Each row of a before or after table is a point. The points were changed in one or more steps. Then noise was added and the rows were shuffled. The steps act on columns, c1 being the first. Write out the steps. A step turns or swaps two columns, mirrors them in a line or flattens them onto one, adds a multiple of one to another, or multiplies or shifts one. Angles are multiples of 10 degrees, from the lower column toward the higher: turns from -170 to 170, lines from 10 to 170 but not 90. Use the fewest steps. Two steps may share a column if one is a turn and the other turns, adds or multiplies; they go together, in the order done. Otherwise the lowest column goes first.

Before:
0.32	0.42
-0.52	0.56
0.02	0.22
-0.30	-0.75
-0.12	0.19
0.14	0.02
-0.45	-0.32
0.31	0.39
-0.56	-0.73
After:
-0.46	1.36
0.26	0.99
-0.16	0.49
0.00	0.59
-0.46	-0.77
-0.63	-1.86
0.30	1.03
-0.31	-1.86
0.22	0.02
Steps: multiply c2 by 2.5

Before, 14 rows:
-0.27	-0.12	-0.42	0.12	-0.90	0.34	0.48	-0.41
0.78	-0.74	-0.17	0.30	-0.44	0.50	-0.62	0.61
0.04	0.16	0.25	-0.89	-0.26	0.23	-0.01	-0.33
0.20	-0.12	0.16	0.23	0.30	0.26	0.05	0.78
0.05	-0.01	0.73	-0.33	-0.80	0.84	-0.10	-0.01
0.67	-0.14	-0.25	-0.11	-0.20	0.56	-0.67	-0.17
-0.26	-0.13	-0.65	-0.41	0.15	-0.10	-0.34	-0.37
0.19	0.13	-0.38	-0.01	-0.55	-0.54	0.25	-0.06
0.85	0.24	-0.09	-0.44	-0.87	0.63	0.27	0.33
0.36	-0.41	0.01	-0.37	-0.09	0.08	0.36	-0.06
-0.05	-0.49	0.66	-1.03	-0.04	0.21	-0.69	0.13
-0.30	-0.43	0.16	-1.02	0.25	0.59	-0.02	0.33
0.66	-0.06	0.60	0.35	-0.18	-0.27	-0.56	0.83
-0.15	0.03	-0.63	-1.06	0.06	-0.18	-0.50	0.68
After:
-0.34	0.17	0.69	-0.69	-0.86	0.49	0.62	0.07
-0.29	-0.16	-0.47	0.50	-0.09	-0.09	0.55	-0.27
-0.57	0.89	0.63	-0.16	-0.06	0.63	-0.20	-0.51
0.73	-0.12	0.38	0.22	-0.49	0.22	0.45	-1.01
0.16	0.29	0.14	0.63	0.07	0.21	-0.07	-0.72
0.60	0.76	0.41	0.14	-0.29	0.86	-0.16	-0.30
-0.31	-0.06	-0.36	-0.27	0.05	-0.17	0.68	-1.23
0.32	0.15	0.95	-0.92	-0.11	-0.29	0.33	0.05
-0.33	0.81	-0.51	0.33	-0.42	0.34	-0.29	0.27
-0.28	-0.05	0.24	0.16	-0.41	0.06	-0.35	-0.31
0.02	-0.32	0.24	-0.79	-0.01	0.24	-0.09	-0.05
-0.35	0.14	0.59	0.20	-0.20	0.59	0.72	-0.04
-0.48	0.57	-0.07	0.06	-0.06	-0.53	-0.11	-0.01
0.31	-0.41	-0.16	0.05	-0.33	0.60	-0.02	-1.07
Steps: turn c3 and c7 by -160 degrees; turn c1 and c3 by 120 degrees; turn c2 and c5 by 70 degrees; turn c4 and c8 by 110 degrees

Before, 10 rows:
0.14	0.13	0.39	-0.14	-0.28	0.13	-0.37	-0.04	-0.19	-0.17	0.73	-0.31
1.13	0.41	-0.33	-0.24	-0.32	-0.49	-0.07	-0.42	0.19	0.66	0.77	0.33
-0.37	0.51	-0.13	0.38	-0.61	-0.70	0.42	-0.53	-0.64	0.16	-0.45	0.09
-0.55	0.08	0.62	0.79	-0.73	0.16	0.54	-0.33	-0.44	0.54	0.10	-0.41
0.48	0.01	1.22	0.21	-0.71	-0.37	0.67	-0.44	0.18	-0.56	-0.30	-0.72
0.87	0.26	0.30	-0.37	-0.03	-0.44	-0.26	-0.33	-0.42	0.65	0.21	0.59
-0.51	0.98	0.09	0.61	0.18	-0.76	0.25	0.40	-0.72	0.54	-0.08	0.22
-0.31	-0.08	0.11	0.76	-0.41	-0.31	0.61	0.44	-0.36	0.09	-0.06	0.03
-0.44	0.01	0.42	0.90	-0.40	0.40	-0.41	0.19	0.37	-0.03	0.44	-0.01
-0.24	0.18	0.52	0.49	0.25	-0.02	0.78	-0.26	-0.25	0.01	-0.10	-0.07
After (10 x 12):
-0.72	0.54	0.21	0.37	-0.77	-0.15	0.41	-0.26	-0.65	-0.04	0.51	-0.47
-0.42	-0.09	-0.02	0.76	-0.25	-0.01	0.61	0.14	-0.34	-0.15	0.08	0.43
-0.06	0.02	-0.33	0.88	0.21	-0.06	-0.42	0.07	0.37	-0.24	-0.73	0.19
-0.88	0.97	0.30	0.61	0.30	0.08	0.24	-0.07	-0.74	-0.47	0.23	0.44
0.20	0.13	-0.41	-0.16	0.29	0.56	-0.39	0.28	-0.19	-0.11	-0.49	-0.14
0.11	0.01	-1.29	0.20	1.11	0.16	0.67	0.52	0.19	-0.36	0.64	-0.67
-0.31	0.08	-0.13	0.79	0.18	-0.22	0.52	0.26	-0.44	-0.82	-0.43	-0.44
-0.20	0.17	-0.40	0.50	1.02	-0.15	0.78	-0.01	-0.25	-0.36	-0.04	-0.27
0.39	0.27	0.19	-0.37	0.42	0.73	-0.25	-0.66	-0.41	-0.70	0.55	-0.10
0.55	0.42	0.68	-0.23	-0.82	1.30	-0.07	-0.44	0.20	-0.31	0.33	-0.26
Steps: turn c1 and c6 by -40 degrees; turn c6 and c11 by -130 degrees; add 1.5 times c3 to c5; turn c3 and c10 by -140 degrees; turn c8 and c12 by 70 degrees

Before (10 x 24):
-1.01	-0.34	-0.38	-0.32	0.69	0.15	0.17	-0.55	0.03	0.10	0.20	0.03	-0.10	0.61	-0.65	1.47	-0.17	-0.51	0.03	0.67	0.81	0.39	-0.36	0.13
0.05	-0.74	-0.22	0.28	-0.13	0.05	1.20	-0.76	0.19	-0.03	-0.19	0.12	-0.76	0.20	-0.01	-0.04	0.37	-0.35	0.44	0.34	-0.15	0.03	-0.10	-0.52
-0.04	-0.78	0.77	0.62	-0.58	-0.01	-0.20	0.09	-0.51	0.67	0.18	-0.23	0.10	-0.53	-0.31	0.12	0.20	0.36	0.20	-0.39	-0.08	-0.15	-0.42	0.58
0.09	0.06	0.50	0.34	-0.32	-0.32	-0.48	-0.34	-1.27	0.78	0.31	-0.29	0.15	-0.45	-0.24	-0.11	-0.05	0.15	0.71	-0.13	-0.24	-0.18	-0.46	0.34
-0.30	-0.72	-0.75	-0.33	0.98	-0.20	-0.06	-0.87	0.48	-0.11	-0.20	0.12	-0.11	0.62	-1.20	0.95	-0.23	-0.47	-0.28	0.85	0.34	0.46	-0.08	-0.23
0.74	-0.97	-0.19	-0.22	-0.30	0.46	0.30	0.22	-0.31	0.46	0.33	-0.27	-0.50	0.15	0.16	0.44	0.06	0.33	0.77	-0.41	0.31	-0.50	0.36	0.49
-0.41	0.01	0.27	-0.02	0.36	-0.38	-0.40	-0.26	-0.04	0.61	0.01	-0.13	0.75	0.35	-1.26	0.64	-0.58	-0.85	0.30	0.25	0.93	0.76	-0.74	0.18
0.31	-0.74	0.13	0.16	-0.04	-0.09	0.15	0.48	-0.63	0.60	0.71	-0.01	-0.44	-0.15	-0.18	-0.02	0.71	-0.13	0.47	-0.43	-0.06	-0.53	-0.28	0.09
-0.02	-0.81	-0.15	0.33	0.11	0.05	0.28	-0.02	-0.40	-0.35	-0.07	0.44	-0.24	0.34	0.45	-0.04	-0.10	-0.22	0.04	0.42	0.01	0.26	0.00	-0.52
0.32	-0.34	0.41	0.82	-0.31	0.09	0.03	-0.01	-0.62	0.72	0.90	-0.27	-0.10	-0.13	-0.32	-0.12	0.12	0.10	0.39	0.38	-0.05	0.30	-0.11	0.24
After:
-0.04	-0.78	0.76	0.59	-0.35	0.03	-0.14	-0.40	-0.50	0.67	0.21	-0.23	0.09	0.50	-0.30	0.49	0.18	0.74	0.25	-0.41	-0.09	-0.14	-0.12	0.61
-0.41	0.03	0.27	0.00	-0.16	-0.40	-0.28	-0.75	0.02	0.61	0.07	-0.13	0.75	0.02	-1.24	-0.79	-0.59	-1.08	0.27	0.27	0.94	0.71	0.26	0.16
0.71	-0.98	-0.20	-0.22	-0.54	0.45	0.22	0.32	-0.35	0.43	0.35	-0.26	-0.48	0.08	0.19	-0.13	0.06	0.71	0.75	-0.43	0.32	-0.48	-0.23	0.47
-0.32	-0.73	-0.73	-0.36	-0.03	-0.21	-0.05	-0.10	0.49	-0.13	-0.17	0.13	-0.14	-0.06	-1.19	-1.50	-0.22	-1.35	-0.29	0.85	0.33	0.46	0.86	-0.21
0.32	-0.35	0.38	0.81	-0.13	0.09	0.00	-0.11	-0.65	0.72	0.91	-0.28	-0.09	0.06	-0.33	0.34	0.12	-0.29	0.38	0.36	-0.03	0.32	0.00	0.25
-0.03	-0.81	-0.12	0.34	-0.04	0.07	0.21	-0.02	-0.44	-0.41	-0.10	0.43	-0.22	-0.31	0.44	-0.17	-0.08	-0.64	0.05	0.42	0.07	0.26	0.01	-0.53
0.04	-0.74	-0.24	0.30	-0.13	0.06	0.84	-0.14	0.19	-0.05	-0.21	0.10	-0.80	-0.21	0.01	0.02	0.36	-0.74	0.40	0.33	-0.12	0.01	0.74	-0.53
0.32	-0.76	0.17	0.16	0.05	-0.09	0.12	-0.28	-0.63	0.62	0.70	-0.04	-0.46	0.13	-0.15	0.11	0.72	0.32	0.52	-0.44	-0.04	-0.55	-0.47	0.11
-1.01	-0.30	-0.39	-0.28	-0.52	0.19	0.10	-0.33	0.01	0.07	0.16	0.04	-0.13	0.20	-0.64	-1.64	-0.18	-1.20	0.01	0.69	0.83	0.38	0.53	0.09
0.08	0.04	0.53	0.36	-0.04	-0.33	-0.32	-0.48	-1.26	0.78	0.29	-0.30	0.15	0.32	-0.25	0.49	-0.05	0.24	0.73	-0.15	-0.22	-0.16	0.34	0.31
Steps: turn c14 and c16 by -150 degrees; turn c5 and c16 by -40 degrees; multiply c7 by 0.7; turn c8 and c23 by -90 degrees; add -1 times c20 to c18
